Rows are points. To make a cloud, some directions were put in groups of two or more. Within a group, all points are equally far from the middle, so they leave a hole (a ring in 2 directions, a hollow ball in 3). The other directions are filled evenly. Then the cloud was stretched, turned, moved and blurred a little. Count the holes, and give their numbers of directions, smallest first.
In the rows, 128 means zero.

Cloud (19 x 3)
[[123 157 183]
 [127 157  92]
 [156 145 150]
 [ 66 134 148]
 [ 77 107 100]
 [113 141 167]
 [167 131 138]
 [125  69  67]
 [119 159 175]
 [153 128 142]
 [109 113 150]
 [150 107 175]
 [146  80 180]
 [156 123 173]
 [103 117 155]
 [122 162 165]
 [139 101  91]
 [135 149 139]
 [121 168 130]]
Holes: 0

Cloud (28 x 4)
[[165 183 150 136]
 [133  60 134 117]
 [143 129 138 150]
 [168 177  96 103]
 [100 125 124 145]
 [175 147 109  95]
 [153  93 131  88]
 [125 167 169 107]
 [116 115 160 173]
 [174 126 137 182]
 [202 130 111 148]
 [200 144 111 144]
 [105 159 135 160]
 [107 108 126 100]
 [101 150 149 102]
 [118 111 100 133]
 [149 110 110 138]
 [165 170 100 126]
 [139  92 133  90]
 [133 167  90 106]
 [121 175 109 114]
 [130  65 140 110]
 [145 128 113 103]
 [ 91 127 134  79]
 [169 105  99 104]
 [180 188 132 140]
 [132 185 137 126]
 [188 158 107  89]]
Holes: 0

Cloud (51 x 6)
[[169 125 107 128  87  89]
 [123  73 121 135 148 100]
 [ 83 136 163 118  88 112]
 [185 100 136 102  82 123]
 [168 117 170  88  90  96]
 [129 155 162 132 160  95]
 [ 97 162 152 116 112 102]
 [105 102 106  77 106 130]
 [116  83 112 125  72 134]
 [154 120 115 146 159  96]
 [ 99 113 180 150 102 156]
 [116 106 123  74  81 144]
 [116  83 176 166 109 110]
 [171 136 156 121 110 166]
 [111 111 101  97  78 141]
 [131  88 177  91 145 106]
 [173 105 115 111 156 115]
 [149 149 172 125  95 156]
 [103 153 164 124  84 125]
 [167 122 105 109 159 113]
 [108 107 105  77  94 133]
 [171 115 112  93 151 101]
 [143 131 179 106 129  62]
 [178 150 125  86  90 133]
 [147 109 184 103 153  88]
 [167 132 121 115 100 175]
 [127 145 147 161 155 118]
 [143 144 156  97 158 141]
 [173 126 146  75 133  96]
 [107 106 184 108  84  96]
 [ 89 109 170 115 100  81]
 [157  78 118 136 143 113]
 [135 112 133 114 101 192]
 [152 161 170 119  87 133]
 [173 133 159  78 111  91]
 [118 121 119  83 146 157]
 [170 111 108 128 155 117]
 [118  86 116 124 113 180]
 [151 145 179 149 126 142]
 [154  98 187 119 154 107]
 [186 104 156 106  86 126]
 [145  94 147  73  89 109]
 [167  99 133  82  84 106]
 [113  93 113  75  96 125]
 [133 144 140  78  86 151]
 [150 111 108 110 141  72]
 [165  93 171 104  80 123]
 [154  75 121 147 116 120]
 [164 130 183 126  88  90]
 [141 113 185 119  84  83]
 [159 159 163  85 127  98]]
Holes: 3 (2, 2, 2)

Cloud (55 x 6)
[[159 106 120  94 107 196]
 [162 114 101 161  90 171]
 [145 136 151 132  73 194]
 [ 97 136 113 136 162 159]
 [146 122 140 104 156 185]
 [163 156  96 134 122 126]
 [125 118 117 173  52 160]
 [150 163 134 182  92 160]
 [104 121 162 103 113 135]
 [123 171 175 188 128 177]
 [158 136 107 101 147 169]
 [147 136 170 113 145 101]
 [159 117 136  80  93 151]
 [128 116 113 103 127 162]
 [170 139 112 163 130 152]
 [177 140 152  93 159 159]
 [110 106  94 117 100 170]
 [ 86 131 168 140  67 122]
 [117 158 161 109 149 113]
 [148 102 128 159  81 128]
 [145  96 126 164 107 136]
 [151 153 170 124  82 193]
 [175 113 147 148  72 118]
 [128 108 143 136  76 117]
 [122 117 152 168  80 186]
 [133 125  88 134 115 170]
 [ 97 143 151 115  92 174]
 [136 159 154 163 135 151]
 [145 105 123 115 115 118]
 [142 186 171 110 127 138]
 [134 117 151  73 159 178]
 [175 145 170 148 164 166]
 [ 98 120 161  90 163 175]
 [112 111 131 156  76 110]
 [108 157 136 110 157 177]
 [178 117 175 119 103 181]
 [139 145 164  93  93 181]
 [131 192  80 111 111 140]
 [126 122 132 163 137 151]
 [132 156 118 135  69 122]
 [137  82 152 161 101 146]
 [175 180 172 132 144 141]
 [118 180 182 179 130 141]
 [151 177 149  95 139 144]
 [106  79 131 169  76 110]
 [149 118  88 115 128 148]
 [159 161 128 112  82 166]
 [111 131 138 183  67 105]
 [160  93 153 132 105 104]
 [154 109 186 139 111 135]
 [128 127 138  92 177 162]
 [110 146 101 156  98 113]
 [130 123 150 127 149 115]
 [144 150 100 130  83 111]
 [111  81 115 192  88 149]]
Holes: 0

Cloud (89 x 8)
[[154 157 123 151 177  81 164 151]
 [ 99 132 119 175  88 122 179 128]
 [166 134 134 176 116 120  96  67]
 [170 146 156 148 175 128 164 128]
 [102 147 110 126 128 142 162  67]
 [129 117 125  66 105 102 129  91]
 [139 170 183 149 140  90 155 104]
 [123 106 152 126  78 163 153 160]
 [131  95 186 181 105 110 145 148]
 [118 139 152 140 160  72 184 128]
 [107 134 112  70 144  97 123  94]
 [122 138 153 128  80 132  85 113]
 [124 158 138  84 106 122 186 110]
 [121 103 150  77 150 137 149 124]
 [120 116 125 162 118  54 138 124]
 [ 96 148 113 116 161  98  95 153]
 [146 117 161 157 135  65 151  77]
 [177 139 120 171  95 165 143 132]
 [123 115  91 149 106 138 169 166]
 [120 185 109 122 154  68 171 119]
 [192 132 136 107 138 143 107 111]
 [107  89 131 136  77 129 163 134]
 [115 126 124 133  71 142 117  83]
 [134  92  97 142  98 153 106 126]
 [ 96 152 159 115  95 122 103 147]
 [110 164 112 144 105 134 199 104]
 [151 151 131  70 113  92 108 117]
 [133 182  80 139  90 140 145 151]
 [135 168 103 160 174 144 149  99]
 [143 152 147 195  95  98 116 145]
 [154 158 130 184 101 100  93  93]
 [170  95 151  95 105 133 168 133]
 [149 115 134  78 160 138 108 128]
 [154 179  97 158 105  89 179 111]
 [112 157  66 163 135 151 133 133]
 [115 153 113  84 125 108 132 187]
 [159 122  87 121 117 103 125  65]
 [167 156 108  87 126 147 106 104]
 [146 152  71 125 113 152 128  85]
 [ 93 112 145 192 133 101 109  95]
 [123 175  92 131 170 119 120  79]
 [134 199 100 117 171 101 126 116]
 [104 128 100 120 131 123 182 173]
 [177 152 138 149 140  63 113 109]
 [123 129 186 149  87 113 114 151]
 [111 120  96  92  99  88 112 128]
 [134 146  73  88 123 100 137 164]
 [178 165 144 123  98  88 120 109]
 [127 198  83 124  94 111 148 118]
 [137 148 155  83 119 119 115  83]
 [164 171 109 117  87 108 109  99]
 [144 102 110  85 128 152 108 159]
 [117 155 191 153 101 121 117 132]
 [178 138 141 167 105 113 187 107]
 [148 188  80 100 127 126 176 137]
 [107 109 123  87 119 110 186 118]
 [161  81 143 146 131  90 125  79]
 [159 136  97 132 112  78 174 146]
 [126 110 119 167 108  70 104 122]
 [156 101 194 121 132 111 158 149]
 [165 122 181 100 119 113 165 153]
 [140 123 124 172  78 155 169 133]
 [124 149 102  92 141 109 191 159]
 [194 147 141 160 150  99 158 141]
 [178  80 138 130 113 124 162 132]
 [146 112 163 138 174 107 130  81]
 [133 140 129 167 161  73 110 162]
 [135 149  98 138 130  50 147  90]
 [145 137 105 164  96 117 111  60]
 [136 121 160 140 163  70 118  81]
 [171 124 172  97 125 124 167 159]
 [138 128  80 185 114 147 117 104]
 [136 146 133 174 163 134 174  87]
 [ 97 190 105 154 114  91 162  92]
 [181 143 123 190 137 140 114  98]
 [163 108 184 149 136  88 169 129]
 [132 129 122 145 127  57 155  72]
 [108 164 103 128  95 150 161 174]
 [147 110 138  87 139 118  77 140]
 [125 101 186 125  87 108 120 151]
 [158 160  69 142 157  84 158 126]
 [121  86 196 143 122 144 125 146]
 [129 174 173 101 114 119 157 116]
 [112 116 133 140 146  71 173  81]
 [147 117  63 102 140 118 136 122]
 [132 132 111 105 106 147 167  75]
 [118 179 105  89 119 120 113  86]
 [148 115 170  78 118 132 166 123]
 [143 135 152  74 115 117 174 161]]
Holes: 3 (2, 3, 3)

Cloud (95 x 9)
[[ 77 102 149 116 121 185 127 154 105]
 [190 120 111 116 123 144 119 127  76]
 [163 161 152 142 135 184 105 153 137]
 [165  91  90 123 117 139 137  96 100]
 [109 120  96 154 160 166 160 133 132]
 [152  91 123 139 119 138  83  49 108]
 [ 69 101 122 133 125 157 145 133 156]
 [171 119  61 121 130 139 123 125 164]
 [124 152 137 107  66  99  96 151 164]
 [127 115 146  49  96 144  87 156 137]
 [149 151 163 159 120  99 156 122  96]
 [111 137 104 141 177 106 179 109 151]
 [118 137 108 187 174 120 106 126 173]
 [122 102 147 107 116 194 105 104 153]
 [102 130 138 106 182 192 124 144  99]
 [117 152 122 176 122 114 104 110 172]
 [109  95 173 149  93 158 126 118 118]
 [ 84 155 105 127 145 175 127 123 120]
 [121 164 110  87  96 134 100 213 164]
 [122 139 185 137 111 117  81 142 143]
 [162 145 136 124 166 142  91 103  93]
 [142 135 156 130 115 109 112 132 190]
 [ 82 111 147 184  89  50 110 133 116]
 [134  60 131 115  73  99 130  97 136]
 [134  92 109 129 137 144  97 172 155]
 [134 138 132 174 112 154 148 147 140]
 [108  63  98 158 126 104 116  78 125]
 [131  75 137 168 134 139  76  90 101]
 [108 103 157 131  85 108 142 188 135]
 [146 148 118 162 139 146  96 138 161]
 [159 123 117 109  87 121 108 192 158]
 [115 120  75 116 201 133 121 102 148]
 [201 108 131 142 140 115 147 154 118]
 [ 73 139 157 105 124  88 103 123 144]
 [156  91 155 159  82 140 114  70  61]
 [170 109 110 130 148 138 105 106  84]
 [141 121 129 189 156  67 167 114 113]
 [108  95 106 143 108 172 116 183 106]
 [105 121 152 190 121 100 155 141 156]
 [145  94 147 205 101 126 139 119 138]
 [137 153 128 184 134 149 107  86 145]
 [133  93 112  94 161 145  96 111 116]
 [128 166 130 148 155 113 147  93 133]
 [137 102  83 123 100 136 114 179 180]
 [ 74 138 143 170 111 114  86  92 144]
 [191 164 145 124 165 153 126 111 124]
 [133  90 130 159 153  57 121  82 109]
 [ 87 102 188 144 133 118 129 117 137]
 [131 121 123 180 124 128  84 122 162]
 [ 92 112 192 147 113 139 118 125 128]
 [145  98 133 114 165  83 111  99 143]
 [120 160 132 144 136 147 153 189 154]
 [173 157 169 114 126 127 133  87 122]
 [141 124  97 179 127  94 149 127 112]
 [122 138 132 104  88 146 109  69 140]
 [116  73 153 155 147  90  83  68 108]
 [140 151 115 139 130 193 149 178 116]
 [142 148 124  83 161 206 131 183 138]
 [140 147 156  69 117 142 158 169 128]
 [123 115 151 100 157 117 152  89 140]
 [124  76 104 155 171 118 101  80 105]
 [ 92 120 116 108 171 183 122 108 125]
 [100 145  81 143 142 124 119 123 181]
 [119 128 157  93 164 131 157 171 138]
 [139 117 121 163  71 128 126 104  88]
 [154 155 139 131 163 161  97  80  89]
 [ 89 120  82 168 127  95 106 112 122]
 [145  91 151 105 107 134  91  43 141]
 [102 119 101 146 202 174 147 125 148]
 [146  96 122 153 104  75 126 158 173]
 [128 151 114 153 150 118 168 139 176]
 [103 114 113 188 156  87 172 100 128]
 [114 105 126  79 155 131 160  88 153]
 [113 105 177  87  86 178 123 139 130]
 [164 138 105 126 135 131 183 130 160]
 [107  98 160 113  81 150 139 117 152]
 [ 90 150 140 119 148 144 139 204 171]
 [113 107 139 132  57  84  96 136 150]
 [124 109 130 191 155  41 161 120 127]
 [130  91 157 143 101  69 133 137 120]
 [116 115 100 104 161 107 116 196 182]
 [126  97 129  99 131 188 143  90 115]
 [115  63 123 101 138 141 111 149 104]
 [153 134 143 120  69  86 102 158 130]
 [142 124 144 150 102  77 109  90 192]
 [156 135 152 105 179 155 118  98 111]
 [149 113 135 175 132 159 119 182  91]
 [174 108 149 149 110 125  88 135 166]
 [125 151 178 124 103 105 119 120 154]
 [175  82 134 165 117 178 108 112  76]
 [129  74 119 190  91 103 107  87 140]
 [104 162 125 123 110 157 155 210 153]
 [155 108  75 162 136 117 154 135 134]
 [132 108 169 150 144 190 121 145  63]
 [147  99 145 135 155 185 134 161  78]]
Holes: 2 (2, 4)

Cloud (88 x 9)
[[124 100 105 116 163 185  73 128 116]
 [ 86 136 117 117  63 109  97 160 129]
 [ 94 160 102 147 105 159 109 157 163]
 [173  83  94 148 175 119  75  87 147]
 [180 121 175 110  70 109  91 147 142]
 [162 136 107 163  90  81  94 114 137]
 [123  79 156 142 179 169 146 108 124]
 [ 86 128 116 148 178 107 158 120 156]
 [178 140 105 129 111 109 137  69 114]
 [144  95 119 114  89 134 105 163 149]
 [180 104 101  80 119  72 121  81 153]
 [124 138  89 123 136 182  81 102 150]
 [ 90 131 168 154 147 169  87 151 132]
 [134 145 125 125 164 110 156  78 159]
 [188 114 102 154 193 139 112  88 137]
 [162 139 169 145 175 153 130 112 140]
 [125 115  66 131 130 134 170 120 149]
 [127 131 149 103  83 187 119 121 129]
 [139  66 103 111 116 102  94 127 161]
 [117 135  70 109  95 153 132  86 121]
 [111 152 145 186 166 115 105 150 150]
 [126 135  76 135  97  72 125 135 138]
 [169  83 131 107 195  66 101 124 176]
 [150 172 118 110 145 121 151 124 143]
 [178 107  88 132 184 112 168  93 163]
 [161 152  94  97  80 138 129 124 117]
 [144 165 117 134 183  72  90 141 151]
 [ 81 124 163  80 122 131 126 137 138]
 [ 94 109 128  69 133 123 111 120 158]
 [150  86 121  50 114 114 100  76 138]
 [131 136 168 118 154 102  90 146 157]
 [118 107  84 145 106  94 103 104 134]
 [132  59 119 148  99 155 107  87 156]
 [128 149 189 152 124 117  87 126 136]
 [148  90 174 134  78 105 107 159 142]
 [155  97 109 115 123 133 149 124 127]
 [125 113  73 124 105 107 137  76 140]
 [ 89 116 107 118 103 135 158  87 153]
 [147 127  97 131 191 155 111 133 145]
 [173 113  84 143 125 127 150 126 157]
 [ 98 173 109 153 150 123 115 116  96]
 [123 112 145 153  78 167  93 119 121]
 [145 125 185 124 150 146 142 167 138]
 [164 116 146 101 113  94 151  76 152]
 [162  76 112 150 165 155 127  91 136]
 [129 123  62 123 114 140 105 120 189]
 [165 114 122 162 154 136  79  91 133]
 [123 134  83 168 152  80 125 117 114]
 [177 158  98 165 164  82  65 122 126]
 [178  75  81 106 133  70  97  93 170]
 [113 142  98 110 114 112  93 163 171]
 [140 155 195  96  78 154 139 146 110]
 [115 147  76 133 113 104 106 170 175]
 [133 103  85 140 185 106 106 131 187]
 [ 90 132 125 165 100 173  89 107 140]
 [ 90 134 149 155 101 141  84 116 130]
 [142 146 179 144 141 164  89 137 116]
 [114 102  62 173 172 105  89 107 146]
 [112 122 183 131 154 126 115  78 114]
 [126  96 139  94 128  82 134 153 135]
 [174 109  77 121 123 120 144  87 126]
 [142 140  94  89 143 116 114  66 146]
 [141 152 179 113  99  91 113 111 121]
 [126  84 159 100 113 154 162 140 139]
 [181  91 110 130 185 108 103 135 169]
 [162 100  81  91 101 155 119 110 128]
 [163 134 123 137 141 128 140  30 130]
 [125 163 131 139 170 106 117  95 119]
 [160 102 123  81 100 181  84  99 122]
 [ 75 149 130 129 150 140 139 106 138]
 [124  83 111 128 113 117 137  56 134]
 [136 127  55 158 127 118  68 104 136]
 [100 125  93 145 111 128 152 145 104]
 [187 136 125 136 163 140 104  76 174]
 [143  80 130  86 181  92 129 128 133]
 [200 158 107 120 121 105 145 151 156]
 [156 116 155 121 133  51 119 166 156]
 [173 129 153  76 106 162 115 108 137]
 [105  80 123 110  96 167 148 124 116]
 [132 132 139  65  80 114 111 133 107]
 [ 54 121 171 165 145 152 101 197 133]
 [163 138 154 161 158 121 170 141 146]
 [ 78 125 151 119 135 137 122  92 143]
 [102 120 121 110  84 132  61 138 118]
 [198 127  98 130 204 138 108  78 131]
 [142 137 153  90  69 167 122 140 117]
 [142 152 148 141 132  60 133 143 165]
 [148  93 174 152 181 147 123 128 154]]
Holes: 2 (2, 3)
